Each wall is flat, endless, passes through zero and stands at right angles to its row. A trip goes straight from one point to another. Which walls does it cross, in order?
In the rows, 128 means zero.

Walls:
(1): [140  49 104]
(2): [162 121 169]
(3): [125 115 118]
(4): [106 176 148]
(5): [ 88 149  89]
Trips:
[223 156  73] to [213  98 113] => 3
[201  46  62] to [155 116  59] => 2, 5
[223  74 126] to [126  94  63] => 2, 5
[101 142  98] to [ 83 135 141] => 3
[176 107  92] to [150 189  84] => 2, 5, 1, 3, 4

Walls:
(1): [ 97 130  42 126  52 193 149 146 167]
(2): [ 57 195 166 120  73 162 117 155 146]
(3): [182 123  93 105 210 126 121 124 169]
(4): [129 162 146 147 166 139 110 133 136]
(5): [ 88  54  67 151 147 190 160  64 207]
Trips:
[124 126  63 154 138 122 160 140 145] to [154 128 134 140  96 183 156  83 133] => 3, 2
[153 183 105 135 180 118 137 169 172] to [148  40 173  79 153  77  37 136 124] => 4
[132  22 146 136 171  85  68  77 198] to [ 97 170 123 122  93 210 105 163 183] => 4, 1, 2, 3
[112 219 182 213 111  98  83 210  93] to [ 74 121 127 155  79 158 111 142 108] => 1, 4, 5
[186  76  90 195 157 216 135  94 123] to [ 79  47  80  85 157 170 169  87 188] => 4
[102 195  90  74  77  13 116 146  62] to [215 149 142 158 129  94 214  81 125] => 2, 3
[ 98 145 157 138 139  92 130 186 171] to [ 76 128  45 125 100 165 116 176 102] => 1, 4, 5

Walls:
(1): [208  87 109 164 115  98  94 133 190 100 153 177 148 165 177  55 136  52]
(2): [145 186  88  95 105 199 128  74 109 136  90 163 127  64  89 202 101  76]
(3): [119 109 142 173  65 108 147 136  93 157  65 134 158 115 190  92 101 207]
(4): [131 142 150 101  87 130 109 134  80 140 100 161 231 139 140 128 119  85]
(5): [ 97  95  97 102 175 139 163 170 104 126 138 137  88 143 123 177 167 109]
(6): [108 129 173  98 215 122 173 102 127  87 105 196 176 109  99 154 137 172]
(7): [173 135 163 212 143  73 142  57 113 132  66  85 129  96  85 121 105 124]
Trips:
[160  95 170 178  75  91 149  70  68 168  98  96 218  97 108 131 150  33] to [ 96 202 104 131 141 124 121 190 149 156 176 108 184 143  55  71 190 105] => 3, 2, 7, 5
[ 65  73 103 182 184 144 147   7 108 156 158 139 133 186  80 147 145  77] to [150  74 130 175 117  56 135 114 119 127 173 150 118  94 107 110 109  68] => 1, 2, 6, 5
[155 134  93 137 115 110 142 102  56 144  42 167  16 122 108 150 116 208] to [105 195 163 139 121  86 153  40 117  48 100 145 150 150 138 104 109  76] => 5, 4, 1, 3

Walls:
(1): [119 147  90 194 197 162  78 121 171  85  73 188 180 125  16 132 122 109
 133 190 145 124 136 131 128 133 107  86 164 140 124 137 171 114 104  82
  92 173  60 108 133 120 141 150  63 163 122 117]
(2): [110  84 128 106 155  20 143 141 183 183 149 152  98 184 163  53 127 175
  90 152 167 116  74 146  97 137 127  83 177  95 126 109  97 122 104 102
  99 146 108  79  96 103  80 119 167 139  29  81]
(3): [107 179  37 150 125 145  98 182 134 138 103 122 121 137 174  88  93 147
 171 126 114 120  94 123 170 129 189 124 137 107 150 160 115 140  89 125
 123 146 129 197 128 151 162 126  75  90 101  93]
(4): [132 155  98  89 105 175 160  89 154 147 152 135 108 141  82 103 165 120
 149 130 149  77 165  33 123  70 129  62 147  65 141  95 179 115 163  67
  94 190 177 108 147 142 112 181  86 100 192  74]
Trips:
[116  97 112 121 103 119 180 127  79 144 119 105  82 161 169 160  70 125
 153 145 106  93 114 126  88 170 158 128 170  86 152 151 151 132  92 112
  97 121 137  76 138 166 105 199 157 170 176 136] to [168  93 182 120 101  72 115 100 103  71 124 157 115 212 182 160 147 160
  54 163 114  94 161 159 167 143 151 113 167 113  53 125 178 122 185 145
  62 160 123 140  77 140  73 103 101 128 123 160] => 4
[ 77 130  93 211 110 101  74 117  94 139 129 105 135  74  99 118 124 163
 126  71 109 132 141  65 129 107 103 220 140 137  68  95  94 142 137 101
 146 135 149 160 127  97 132 224  54 136 122 154] to [161 160 124 108 157 173 122 114 167  76 164 104 141 106 128 153  64  94
  76  69 212 118 138  67 133 107 120 139 132 177 155 151 149 142 149 128
 148 185 191 142 119 170  99 137 129 122 164 168] => 3, 1
[165 140 186 162 165 134  75 101  67  64 114 141 108 142 137 163 101 165
 128 202 167 125 154  91  81 181 151  75 115 140  72 147 111 181 151 148
 150 152 115  98 116 158  55 205 123  24 142 137] to [129 140 142 116 165 157  55  74 160  79 129 131 149 212 141 114 174 109
 107 121 161 130 142 145 164 130 131 157 111 126  97 140 160  81 108  97
 107 164 136 129 142  44 100 118 137 130 153  85] => 2
[151  98 105 129 148  59 210 174 142 140  97 119  99 143 177 155 163 110
 104 156 114  74 114 145  84  93 122 134 122 213 104 142 105 137 131 105
  95 135 117 117  78  80 123  67 188 113 217 137] to [138 119 138 164 138 171 148 218 126 169  96 135 143 126 148 110 117 149
 116 119 152  79  58 168  48 135 107  86  90 137  94 149 154 126  98 125
 117 118 137 165 205 103 132 205  84 128  43 205] => 3, 1
[ 93 103 109  83 158 133 143 169 148 133 141 105  93 116 171  80 129 134
  90 149 199  87 167 130 167 182 140 177 115 171 149 120 128 191 162 126
 105 155 120 104  81  83 178 157  65  92 128 107] to [110 135 133 110 130 102 115  95 132 133 197 183 157  91 121 102  91 173
  85 136 142  85 176 126 144  87 145 157 104 169 170 135  81  88  79  86
  73 119 102 169 131  96 128 126 141 215 148  99] => 1, 3, 4

Walls:
(1): [ 84 181  79 131 118 130 108 145 127 179 109  77 123 127 187 101 153  78
 146 134 163 119 120  89 100 142 154 132 103 129 108  46 182 135 104  98
  73 134 166 146 143 133 177 149 100 175 129 214]
(2): [181 124 130 114 169 147 123 112  94 134 129 161 125 189 127 146 186 101
 159 137 122 144 114 142  80 128 141 158  58 102 138  97  91 103 147 115
 185 173 160 158 137  59 134 126 105 153 123 109]
(3): [146 163 128 104 149  68 152 134 184 109 126 175  68 162 124 150 169 123
 114 113 152 144  49 180 142  91  86 153  68 115 115  78 128 156  89 108
 110  81 198 191  93 137 154 173 124  90 180 153]
(4): [ 83  98 114 169 163 133 121  73 110  79  42 151 126 128 199 132 175 112
 182 149 142 133 125  46 130 145 160 140 173 143 136 139 132 129 118  95
  61 112 133 151  98  77  62 129 113 113 136 106]
(5): [120 142 135 134 132 158 164 190 133  73 133 157 144 109 111 106 109 136
  86 100 150 147 108 142 105 100 106 207 181 151 135 190 138  48  98 120
  52 126  88 127 154 185 178 141 144 128 135 174]
(6): [187 122 193 193 103 133  90 117 140 126  54  95 162 155 105 167 111 162
 145  72 150 155 180  85 130 108 140 195 143  81 174 123  81 123 103 127
 132 141 105 220 125 113  88 113 179 169 130 151]
(7): [ 89 131 170 140 126 142  87  74  83  84 145 130  97 184 109 131 165 131
 170 103  96  74 142  50  96 173 147 129 185  87  82  94 153 102  96  75
 115 213 167 109 112 150 117 106  96 197 182 157]
(8): [133 118 148 142  80 103 118  74 103 150  85 134  90 153  91 132 207 140
 127  88 166 147 134 131  96 116 201 169 148 147  77  87 126 177 150  99
 165 136 101 156  99 116 131  94 158  78 135 145]
Trips:
[166  98 191  27 113 129 177 183 110  23 155 112 105 124 114 151 103 145
 102 103 145  84 123 130 157  79 155 142 116  81 124 204 175 161 112 186
  94 115 148 115 108 145 158 135 101 137  96 142] to [170 128 119 211 109 155  94 124  97 127 150 150  97  66 191  77 151 126
  61 137 159  92 133 174 147 138  86 135  60  60 157 102  46 151  90  68
  64 105 153  78 156 157 171 106 132 200 188  59] => 1, 2, 7
[137 126 148 121 178  90 116 203 218 112 165 135 142 155  60  49 108 106
 110 101 155 143  89 147 139 119 139 156 101 139 193 144 113 155  80 124
  98 106 148 113  93  92  42 153 162 123 107 149] to [ 40 134 169 112 103 203 105  90 139  99 110 155 182 150 152 108 160 153
  94 148   7 142 186 162 102 135 167 206 106 165 113 177 178 171 181  86
 159 122 146 100 116 155 146 217 141  48 163 187] => 6, 8, 4, 7, 3
[ 77 115 138 132  64 207  91  98 168 116  97 102  92 144  85 116 121 107
 138  83  73 158 203  64  56 160 178 133  96 152 188 196 101 132 139 159
 137 169  78  61  89 141 117 173 117  69 115 104] to [ 98  72 117 201 201 177 106  60 142  55 207 140 137  85 198 162 173  90
  68 153 145 156 172 142 138 113 105  98  91 142 176 121 107  61  78  83
 164  88 101 164  51 113  70 146 144 179 112 112] => 2, 8, 7
[ 86 133 117 152 199 147  40 166  92 156  51  87 122 176 101 122  95   8
 146 193  60 162 150 134 100 153 141 116 171  60 128 112 170 103 145 149
 109 134 124 168 139 159 158  99 113 112 156  59] to [ 54 142  79  77 163 164  82 179 154  69 156 172  72 176 106  95 165 118
 117 123 168 215  60 206 201 103 122 218 148 148 159 116  54 127 195 150
  80 125  52 123 152 137 165  81  59  61  82 137] => 6, 5, 7, 3, 1, 8, 4
[125 149 108  69 157 140 174 115 136 135  73  68 104 103 135 189  96  37
  86 123 170 157 149 172  60  33 234 158  76 123 186  44 109 100 148  98
 173 141 125 105 120  49 172 135  77 197 108 116] to [157 161 119  67 125  69 135 121 138 212 169 154 125 155  65 114  83 205
 142  71 110  98 153 165  98 110  93 170 109 117 100 182  89 149  95 125
  98 144 176 155 182  93 132 209 102 109  83  86] => 8, 1, 5
